Rows are points. The last column is the point's height on a tilted bowl or saddle (a function of degree 2), plus a little noise. Count its main directions that bend up, bend down and stay straight.
In the rows, zero is written as 128.

Points (9 x 3)
[[142 156 139]
 [137 156 138]
 [ 83 167 170]
 [155  84 175]
 [118 103 144]
 [ 99 126 142]
 [ 64 105 183]
 [109 176 156]
 [129 109 141]]
Directions: 2 up, 0 down, 0 straight

Points (11 x 3)
[[144 162 112]
 [156 108 135]
 [ 83 159 200]
 [110 149 154]
 [131 151 134]
 [101  89 110]
 [112 127 151]
 [145  71  77]
 [127 167 120]
 [105 185 128]
 [127 180 102]]
Directions: 1 up, 1 down, 0 straight

Points (15 x 4)
[[118 131 147 124]
 [136 179 199 185]
 [ 96 201 154 196]
 [116 100 176 158]
 [123 113 175 144]
 [177 148 189 155]
 [133 113 136 119]
 [173 117 110 135]
 [119 141  94 144]
 [134 126 146 117]
 [133 197 185 188]
 [141 141 143 114]
 [147 125 112 122]
 [151  91 132 135]
 [130 126 129 117]]
Directions: 3 up, 0 down, 0 straight

Points (15 x 4)
[[135 143  52 143]
 [137 128  97 121]
 [143  91  62  77]
 [152 140 181 114]
 [132 107 153  96]
 [130 141 161 100]
 [123 119 150 101]
 [119 141  86 130]
 [195 171 134 152]
 [125 131 115 118]
 [170  73 109  50]
 [175 146 151 142]
 [167 143 183 130]
 [149 134 140 118]
 [142  97 112  87]]
Directions: 1 up, 1 down, 1 straight

Points (16 x 4)
[[125 125  89 164]
 [107 114 116 157]
 [123 108  95 161]
 [107 108 196 156]
 [102 134  80 174]
 [111 100 120 156]
 [199 152 130 173]
 [107 172 101 154]
 [122 135 138 147]
 [180  95 149 145]
 [176 187 140 175]
 [113 165 151 135]
 [151  97 107 147]
 [125 117 107 156]
 [189 132  75 163]
 [103 109 163 150]]
Directions: 2 up, 1 down, 0 straight

Points (21 x 5)
[[122 172 174 113 100]
 [144 130  90 133 137]
 [117 105 170 121 142]
 [129 125 183 119 139]
 [121  76  88 167  90]
 [102 116 111  88 152]
 [115 154 105 147 117]
 [132  85 127 126 136]
 [154  98  80 115 147]
 [131  70 142 127 141]
 [ 91  80 120  83 142]
 [163 198 148  99 130]
 [175 104 198 135 197]
 [166 160 112 166 100]
 [163 143 136 107 156]
 [122 160 172 136 105]
 [152 131 103  86 172]
 [122 176 149 141  95]
 [101 176 116 115 130]
 [197 120 116  80 206]
 [111 109 146 167 117]]
Directions: 2 up, 2 down, 0 straight

Points (25 x 5)
[[106 137 158  92 128]
 [ 62 167 133  75 112]
 [114 102 101 100 123]
 [ 98 107 170 145 120]
 [110 144 163  94 123]
 [160 134 117 139  97]
 [162 121 131 130 104]
 [138 131 111 114 118]
 [ 94  83 119 125 124]
 [157  92 147 159  87]
 [ 96 134 150 167 130]
 [ 77 112 127 148 135]
 [105  58 172 146  88]
 [151 148  61  98  51]
 [101 123 166 191 112]
 [121 107 119  73 139]
 [165 131  82  95  80]
 [ 86 137  94 101 117]
 [168 149 171 142  76]
 [144 140 161 141 106]
 [111  56 150 161  94]
 [ 87 130 130 150 134]
 [113 167 106 136 107]
 [143 152  93 136  84]
 [178 131  77  75  73]]
Directions: 0 up, 3 down, 1 straight

Points (26 x 5)
[[143 154 163 166 114]
 [ 75 104 133  70  66]
 [119 147 119 190 114]
 [145 118 117 141 122]
 [170 144  74 137  87]
 [110 121 132 115 120]
 [ 96 119 190 126  98]
 [ 90 166 143 101  99]
 [ 94  94 117 145 114]
 [151 163 136 152 115]
 [154 100 139 171 113]
 [126  81 132 147 113]
 [190 116 174 164  83]
 [143 100 150 112 109]
 [ 69  85  73 145  73]
 [155 115 132  97 101]
 [113 122 150 125 122]
 [105 168 142  90  95]
 [106 113 146  66  76]
 [ 93 113 131 101 106]
 [115 162  61 166  85]
 [112  67 120 146 100]
 [141 148 114 105 110]
 [130 105 102 182 111]
 [107 183 119  93  88]
 [ 55 121 130 141  96]]
Directions: 0 up, 4 down, 0 straight

Points (43 x 7)
[[153 129  93 100  26 123 110]
 [128 136 155  65 125 154  94]
 [148  80 108 118 108 137 117]
 [101 130 116 102  99 157 116]
 [ 95 133  89  93 120 152 113]
 [117 127  90 158 103 138 140]
 [146 112 127 113 130 110 123]
 [155  86 132 100 120  87 120]
 [129 161 162 174 146 176  49]
 [ 85  95 145 160  82 166 169]
 [144  99 117 166 169 104 197]
 [107  72 166  83 149 105 107]
 [ 82 155 119 140 149 136 116]
 [ 76 122 158 128 142 171 120]
 [143 194 158 142 103 105 114]
 [116 112 171  70  78 108 104]
 [ 96 182 156 142  86 110 132]
 [ 81 166  79  61 111 133 118]
 [134 145 228 108 151 107  71]
 [131 100 179 140 179 124 131]
 [139  96 125 159 131  98 181]
 [152 145 164  57 103 126  96]
 [134 134 105 111 116 132 114]
 [127 132 105  80 168 118 110]
 [141 123 156 175 177 145 122]
 [ 94  91 112 167 204 109 201]
 [120 152 171 132 146 140  80]
 [130 154 121 102 150 157 109]
 [162 103 139 134 137 140 136]
 [ 75  98 136 100 162 154 126]
 [107 123 175 112 154  83 121]
 [189 173 186 154  88 130 112]
 [114 109 160 135 140 148 117]
 [ 99  84 172 132 118 138 147]
 [183 133 105 153 119 120 173]
 [121 233 134  84 101 115 138]
 [180 144  88 117 124  95 160]
 [142 164 122 101 105 117 117]
 [127 112  71  94 127  91  90]
 [100 145 108 128 155 112 120]
 [111 114 163 176 123 122 158]
 [ 87 115 146 146 101  77 180]
 [ 81 146 109 135 131 122 127]]
Directions: 3 up, 1 down, 2 straight
